Every row gives one point. Each copy is the shape, with its points in the same order, turned, moved and blurred by noise. Some copies are also mirrored. Which?

Shape, 7 rows:
[[ 13  36  -1]
 [ 30  34  42]
 [-14 -58 -60]
 [  0  -4 -18]
 [-28  35  10]
 [ -8  78  -6]
 [ -5  -9 -85]]
Copy 1 (7 x 3):
[[ 16  45  -1]
 [ 46  36 -31]
 [-55 -26  49]
 [-14  17  12]
 [-15  46 -32]
 [  2  90 -20]
 [-52  29  67]]
Copy 1 is: mirrored
Copy 2 (7 x 3):
[[ 10  41  -8]
 [ 31  42  36]
 [-24 -62 -59]
 [ -4  -6 -17]
 [-29  38  11]
 [-20  86 -14]
 [-26 -10 -79]]
Copy 2 is: only turned

Shape, 7 rows:
[[-26 -11  28 -65]
 [-50   1 -61  25]
 [ 18 -65  -3  25]
 [ 40 -42  55 -51]
 [-36   2 -37  34]
 [ 34   2 -22  24]
 [ -4 -37 -65 -50]]
Copy 1:
[[ 77  44  14   2]
 [-13  27 -56  56]
 [ 33 -59 -11  25]
 [ 85 -23  34 -38]
 [-16  15 -30  50]
 [-14 -21 -18  -9]
 [ 60  11 -77   0]]
Copy 1 is: mirrored
Copy 2:
[[-31  19   7 -71]
 [-46   8 -64  31]
 [ 18 -50   1  11]
 [ 35  -7  45 -68]
 [-38  10 -36  41]
 [ 32  18 -16  31]
 [  9 -10 -78 -40]]
Copy 2 is: only turned
Copy 3, 7 rows:
[[-10 -13  35 -67]
 [-59   4 -47  18]
 [ 16 -67   3  27]
 [ 54 -50  50 -51]
 [-36   3 -25  31]
 [ 35  -7 -27  25]
 [-12 -44 -57 -51]]
Copy 3 is: only turned
Copy 4 (7 x 4):
[[  4  63 -11 -25]
 [-51 -48 -31  -1]
 [ 44 -24 -33  51]
 [ 76  51   2  -4]
 [-33 -42  -8  12]
 [ 34 -54  11  -7]
 [  8  -9 -78 -36]]
Copy 4 is: mirrored

Shape (9 x 6):
[[ 52  -7 -14  32 -21 -13]
 [-18  54  -7  31   6 -32]
 [  7 -23   3   1 -62  84]
 [-43 -11  -8 -24  -1   2]
 [ -2  44  13  53  45 -24]
 [ 12  69 -28  26  45 -20]
 [-30  62 -23  11  -5 -24]
 [-33 -34 -48 -22 -22  61]
 [ 40 -25   9 -47 -34  57]]
Copy 1 (9 x 6):
[[ 38   8 -24  57 -28 -25]
 [  2  37  16  55  32  18]
 [-18   6 -48  -4 -95  34]
 [-11 -29 -13   1  18  42]
 [-23  42   9  55  39 -27]
 [ 19  71 -13  43  51  -9]
 [  7  42  15  43  31  48]
 [-14 -20 -75  -8 -22  66]
 [ 25 -12 -35 -45 -70   6]]
Copy 1 is: mirrored
Copy 2, 9 rows:
[[ 44   4 -17   9 -12 -29]
 [ -6  74   9  -8  17 -33]
 [ 15  -7  -7 -10 -81  52]
 [-45   3   2 -35  -6   1]
 [ 15  73  17   7  53 -13]
 [ 23  81 -23 -21  50 -19]
 [-28  77 -10 -25   3 -28]
 [-38 -20 -54 -15 -35  51]
 [ 45 -31 -12 -61 -48  37]]
Copy 2 is: only turned
Copy 3:
[[ 61  -2   1  38 -24  -4]
 [-10  59   8  35  -4 -45]
 [  2 -22   8   2 -89  67]
 [-29 -14  -3 -26 -23 -21]
 [ -4  51  24  49  35 -16]
 [ 21  71 -20  23  29 -21]
 [ -8  63 -16  20 -18 -43]
 [-30 -31 -43 -21 -54  34]
 [ 49 -22  14 -46 -61  43]]
Copy 3 is: only turned

Shape (12 x 8):
[[ 21  62 -11 -50  19  14   2 -21]
 [-30 -13  -6 -35 -15 -30  51  -3]
 [ 10  24  43  26 -49 -22   7 -34]
 [  2  10 -10 -32  59  31 -20  -8]
 [-27  -7   0   3  17 -82  28   2]
 [ 31   9 -21 -17  15  26 -14   9]
 [ 44  33  50  40 -39 -38  43  -8]
 [ 15  37 -52 -21 -18 -10  12 -42]
 [-46  -4  -2  22   7 -43  66 -15]
 [-43 -42  15 -22  33 -56  19   2]
 [-18  24   6 -18  27  21 -39  48]
 [ 20  11 -18 -43  48   3 -13  25]]
Copy 1:
[[ 31  66 -22 -34  31  22   1  37]
 [-24  22   3 -49 -25 -24  42  13]
 [ 26  54  53  -4 -37  -3   0 -28]
 [ -4  15 -20 -15  59  39  -5  27]
 [-37  31  28 -13  17 -67  32  -6]
 [ 31   3 -24   0  16  21 -12  31]
 [ 54  51  81  17 -33 -18  32  -3]
 [ 34  60 -45 -21  -5 -10  15  -9]
 [-39  32  22  -4 -12 -28  77 -11]
 [-60  -6  27 -36  23 -39  25  -4]
 [-27  16   1  12  25  23 -39  56]
 [  6   3 -15 -18  50  -3  -4  51]]
Copy 1 is: only turned
Copy 2 (12 x 8):
[[-16 -12  19 -18 -50  -6  49  10]
 [  7  44 -12 -50  35 -10  37 -21]
 [ 56  46  24  13  -9  -5 -28 -20]
 [-64 -26  19 -16   2  24  18  25]
 [  5  46   0 -18  51 -66  14  -4]
 [-12 -29 -15  -6  -9  19   5  26]
 [ 95  42  30  21   1 -12  -5   7]
 [  3   7 -25   7 -49 -11  38 -31]
 [  1  74 -18   1  61 -20  44 -24]
 [-20  30   3 -51  73 -38   1 -10]
 [-47  21  14 -22  -3  13  -9  59]
 [-41 -30  -2 -28  -6  -6  24  48]]
Copy 2 is: mirrored
Copy 3, 12 rows:
[[  9  51  -1 -54  34  13  23  -7]
 [-30 -44  19 -39   0 -36  41  10]
 [  7   4  34   7 -40 -25   4 -53]
 [-16   8   4 -26  64  43  -8   5]
 [-19 -37   5   9  29 -73  18   7]
 [ 14   6  -9 -21  17  40  -5  20]
 [ 37  14  46  38 -44 -35  37 -26]
 [ 11  10 -43 -48   1  -8  32 -26]
 [-45 -42   7  17  10 -44  59 -11]
 [-37 -63  30  -6  49 -46   3  10]
 [-37  28  13 -10  22  21 -39  41]
 [  6  10  -1 -28  52  17  -8  44]]
Copy 3 is: only turned
Copy 4, 12 rows:
[[ 46  32 -20 -24   9  56  -1  -5]
 [ 28 -14 -31 -14 -56  11  83  -2]
 [-18  37   7  -1 -46 -13   9 -51]
 [ 29 -35 -24 -14  23  41  -5  11]
 [ 36 -15 -12  39 -38 -23  79 -11]
 [ 13  -3 -43 -29  21   5  -2  14]
 [-17  65  13 -12 -22 -39  49 -45]
 [ 29  26 -77   2 -25  24  13 -25]
 [ -4 -16 -24  35 -41   8  95 -19]
 [ 40 -61   0  16 -38 -23  74   4]
 [ 16 -12   7   0   6  13  -8  61]
 [ 52 -12 -28 -19  31  17   9  35]]
Copy 4 is: mirrored

Shape:
[[ 24 -10   0  75  17  69 -21  -7 -39]
 [ -3  28   5 -19 -42   5  17  -6  -1]
 [ -2   0 -78 -18 -12 -29  -8 -29   0]
 [-38   8  -9 -20 -28   3  -9  26  -6]
 [  4 -46  18  28  51 -17  16 -29  19]
 [ 33  34 -13  30 -23  29 -55  -7 -40]
 [ 32 -31  -9  19  26  48  49 -11 -26]
 [-30 -12  34  26 -33 -40  -9  -9  22]
 [  3  43  17  22 -39  34  21  49 -32]
 [ 20 -65  17 -14 -21 -18 -42  64   1]
 [-21 -28  25 -35  -8 -20  32   3  -9]
 [-13  25  26 -30 -42  43 -18   7  -5]
 [ 10 -19   1  51  42  73   6  53 -21]
 [ 18  -6   4   1  40   1 -15  28  15]
 [ -9 -23  -8 -36  22 -24   1  -3 -31]]
Copy 1, 15 rows:
[[ 30 -10   7  95  43  31  16 -19   3]
 [-10 -19  -4  13 -46  -5  -8  23  28]
 [ -4 -42 -68  -7 -19 -27  10   2 -35]
 [-43 -16  -7  -1 -11  20 -10  23  -2]
 [ 16  24  23   3  -1 -17  38 -51 -45]
 [ 29 -13 -25  71  19  12 -28  43  -6]
 [ 21 -53  27  32  12   3  48 -38  12]
 [-26  29  18  18 -67   4  -5   7 -50]
 [-11 -22  27  48 -16  49  17  55  40]
 [ 11 -27  45 -23  -2  51 -36  21 -69]
 [-30 -26  43 -23 -34 -23  11  -9 -13]
 [-24 -20  10  15 -18   8 -46  20  39]
 [ 17 -11  32  42  63  72  38 -17  11]
 [ 29  13   7 -23  20  23   9  -2 -10]
 [-15 -22  18 -21   7 -34   4   9 -30]]
Copy 1 is: mirrored
Copy 2 (15 x 9):
[[ 44 -36 -55  38 -11  60  15 -24 -50]
 [ -8  29  18 -11 -38   7  16  20  -4]
 [ 12  41 -47 -51 -11 -41  35 -10  -1]
 [-34  26 -23 -18 -12   8  -2  34 -17]
 [  3 -47   1   4  32 -35   0 -46 -28]
 [ 48  30 -52   8 -47  37 -12  -3 -35]
 [ 41 -49   1 -11  20  34  48 -11 -23]
 [-42  -4  -1  23 -36 -45 -16  -1 -31]
 [  8  16   0  29 -28  50  14  65 -33]
 [ -4 -51 -46 -36 -18 -15 -61  53 -17]
 [-27 -15  30 -39  -1 -16   2  18 -32]
 [-21  24   4 -14 -42  49 -18  16   0]
 [ 23 -49 -46  31  41  66   8  22 -29]
 [ 21 -10 -17   1  33  -5 -31  11  -5]
 [  0   3  -5 -60  16 -13  -4   2 -44]]
Copy 2 is: only turned
Copy 3 (15 x 9):
[[ 23   5  44  26  37  41   1 -17 -57]
 [-13  10  -4 -19 -34   0  -5 -16  42]
 [-38  -7 -77   7   3 -16 -25 -14   7]
 [-40  -4   4 -11 -21 -10 -26  31  21]
 [ 14 -68  -2 -11  44 -26  28 -22  -8]
 [ -5  46  24  28   9   8 -54 -31 -19]
 [ 28  -4  -9 -44  22  32  30 -16 -39]
 [-12 -56  21  34 -25 -24  -2  -2  36]
 [  2  49  45  -2 -33  12  12  21  12]
 [ 40 -34   8 -15 -11 -47 -60  59  -8]
 [-14 -39  -1 -50 -35 -31  10   6  11]
 [-24  15  37 -36 -27  22 -43  -6  35]
 [ 22  15  46 -14  50  30  26  46 -45]
 [ 10  -6  10 -22  44 -37  -2  13   6]
 [-29 -24 -15 -43  -3 -43  -8  -3 -18]]
Copy 3 is: only turned

Shape, 13 rows:
[[-30  36  43 -17  57   8 -24 -24  21]
 [-22 -28   8  40  48 -65  18  16  23]
 [ 26  -7  32 -14  24  15  20  29 -33]
 [ 36  60  29  31  34  10  20  -4 -54]
 [ 43   4 -13  54 -33 -10 -19  21 -19]
 [-18 -11  -9  61  -8 -29  36  -7  19]
 [  6  26  53  23 -21  -3  -8   7  25]
 [ -1 -10  -1  -5 -33  13 -25 -10  19]
 [ 45 -32  -1 -32  42 -42   4  35 -55]
 [ -4  20   9 -16  -8 -15  29 -58 -59]
 [ -5  13 -19  27 -34  -2 -27  36 -43]
 [ -5 -20  46  -3 -36 -61   4 -15 -10]
 [  3  57  -9 -23   6  -3  33  16 -16]]
Copy 1:
[[-44  22   2  38  34  15  30 -14  53]
 [-26  -5 -17   5  76 -20 -29 -45 -37]
 [ 25  17  26  15  25  24  22  28 -25]
 [ 17  75  26  69  20  32  32 -14 -34]
 [ 36  39 -26  45 -14   9 -51  -4 -48]
 [-16  13 -25   1  16  26 -38 -61 -53]
 [-10  27  25  32  -3  26 -47 -16  13]
 [ 10   5 -29   5 -32  14 -23  -4  16]
 [ 55   9   1   8  48 -45  28  26 -43]
 [ 18  27  15  20 -30  -4  57 -53 -24]
 [ -2  37 -24  36 -34 -11 -24  25 -52]
 [ 11 -12  34   8 -12 -34 -28 -45 -12]
 [ -5  81   8 -10   1   5  27  -3 -19]]
Copy 1 is: mirrored
Copy 2, 13 rows:
[[-27  13  39 -10  59  30 -27  -4  44]
 [ 21 -66 -24  26  48 -17 -54  28  51]
 [ 37  -5  26   4  30   3   5  38 -20]
 [ 48  58   5  24  46 -13 -19  -7 -14]
 [  0   3 -50  60   1 -37   6   7 -20]
 [ 32 -36 -49  39  -1   6 -36  -6  38]
 [-10  17  13  50  -3   5  -7  17  39]
 [-32 -23 -10  18 -17  13  16  -8   4]
 [ 27 -46  12 -18  44 -60  -5  35 -39]
 [ 29  -1  24 -20  -9 -13 -36 -61 -15]
 [-18  -2 -33  39  -5  -9 -29  13 -52]
 [  4 -46  33  35 -29 -37 -30  -4  18]
 [ 17  33  -8 -37   0  -2 -33  19  -2]]
Copy 2 is: mirrored
Copy 3:
[[-30  59  39 -26  29 -20 -35 -18 -21]
 [ 26   8 -15  25  53 -69 -34  13  25]
 [ 56  18  13 -40   5  -7 -16  32 -39]
 [ 38  45  25  19  11 -13   6  20 -95]
 [ 34 -22   7  56 -23  10 -25  47 -29]
 [ 41  19 -19  56  -7 -39 -19  -4  20]
 [ 13  31  61  19 -25 -21 -21  24   0]
 [  0  -6  14   0 -39  16 -34   2   9]
 [ 41 -42 -22 -47  38 -27  -7  46 -46]
 [ 15   5 -10 -12 -37 -40  13 -38 -69]
 [ 11  -1 -23  24 -44  -2 -45  56 -41]
 [ 16 -28  26  -4 -36 -73 -14   5   1]
 [  2  45 -14 -12 -14  -9  30  31 -36]]
Copy 3 is: mirrored
Copy 4:
[[-29  -1  43 -12  32  32 -22  12  66]
 [-26 -30  15  32  51 -69 -29 -13  12]
 [ 18  -8  19 -16  23   1  28  31 -19]
 [ 16   0  -2  40  -8  18  53  42  32]
 [ 40 -20 -16  36 -46 -22 -27  15 -19]
 [-11   8  18  59   5 -43 -26 -35 -13]
 [ 14   9  59   8 -30 -20 -24  17  23]
 [ 13   5  19 -18 -26  10 -51 -19  -9]
 [ 11 -50 -38 -39  34 -32  31  20 -20]
 [-20  -5  -2   0 -27  23  53 -46  12]
 [ -8 -30 -10  20 -47   6 -24  26 -38]
 [-10 -33  40 -19 -35 -51   5 -36   4]
 [-34  37 -13  -4 -13   1  19  29   2]]
Copy 4 is: mirrored
